Every row gives one point. Two turns around zero, p and q, are shown by what they do to some points. Where does a point land after both, in the order given? Backwards means that the second turn is done in reverse. Each puzzle has new turns, and all numbers are rounded.
In the rows, zero is written as 100.

Turn p:
[112,  90] -> [114,  94]
[ 64, 142] -> [ 53, 129]
[108,  71] -> [116,  75]
[116,  98] -> [116, 103]
Turn q:
[133,  67] -> [110,  54]
[ 70, 135] -> [ 94, 146]
[ 88, 110] -> [ 95, 115]
[112, 116] -> [119, 107]
[96, 72] -> [81, 79]
Where do these land?
p, then q: [86, 86] -> [83, 90]
q, then p: [96, 82] -> [91, 84]
q, then p: [74, 99] -> [ 75, 106]
q, then p: [145, 133] -> [152, 120]

Turn p:
[ 58, 118, 108] -> [ 86, 141, 118]
[149,  96, 110] -> [134,  63,  94]
[110, 109,  88] -> [108, 101,  84]
[112, 100,  91] -> [105,  93,  88]
[ 59, 124, 116] -> [ 94, 144, 124]
[112,  52,  88] -> [73, 58, 93]
Turn q:
[126,  58,  95] -> [143,  90, 122]
[125, 133,  98] -> [ 97, 140,  91]
[108,  90, 118] -> [101, 101, 122]
[ 54, 133,  84] -> [61, 88, 58]
[117,  74, 110] -> [121,  96, 125]
[ 70, 112,  94] -> [78, 86, 81]
Where do these land?
q, then p backwards: [ 83, 121,  90] -> [95, 93, 73]
q, then p: [ 58, 104,  88] -> [58, 96, 89]
q, then p: [129,  99, 139] -> [129, 115, 136]
q, then p: [130,  76,  83] -> [132,  75,  91]

Turn p:
[ 90,  46, 127, 119] -> [133,  57,  77,  76]
[128,  82,  89,  89] -> [117, 118, 108,  74]
[ 91, 121,  61,  55] -> [ 66, 151,  84,  98]
[ 88, 126,  71, 104] -> [ 91, 125,  95, 131]
[ 99, 111, 121, 106] -> [ 91,  82, 112, 105]
[104, 113, 131, 127] -> [103,  67, 124, 115]
Turn q:
[102,  82, 107,  75] -> [124, 102, 116,  88]
[ 72,  66, 111, 111] -> [109,  74, 129, 124]
[107,  69, 148, 115] -> [136, 106, 111, 146]
[ 93, 106,  44, 104] -> [73, 66, 84, 68]
[101, 132, 112,  82] -> [ 88, 135, 104,  89]
[102, 100,  89, 136] -> [ 85,  81,  79, 120]
[122, 145,  90,  77] -> [ 85, 137,  79,  67]
Where do these land?
q, then p: [ 96, 113,  97,  52] -> [ 56, 102, 115,  81]
p, then q: [101, 116, 132,  61] -> [ 96,  98, 153,  96]
p, then q: [119,  58,  93, 133] -> [138, 110,  61,  86]
p, then q: [ 71, 109,  92, 126] -> [ 91,  72,  78, 118]
p, then q backwards: [113, 105,  87, 128] -> [102,  81, 128,  98]
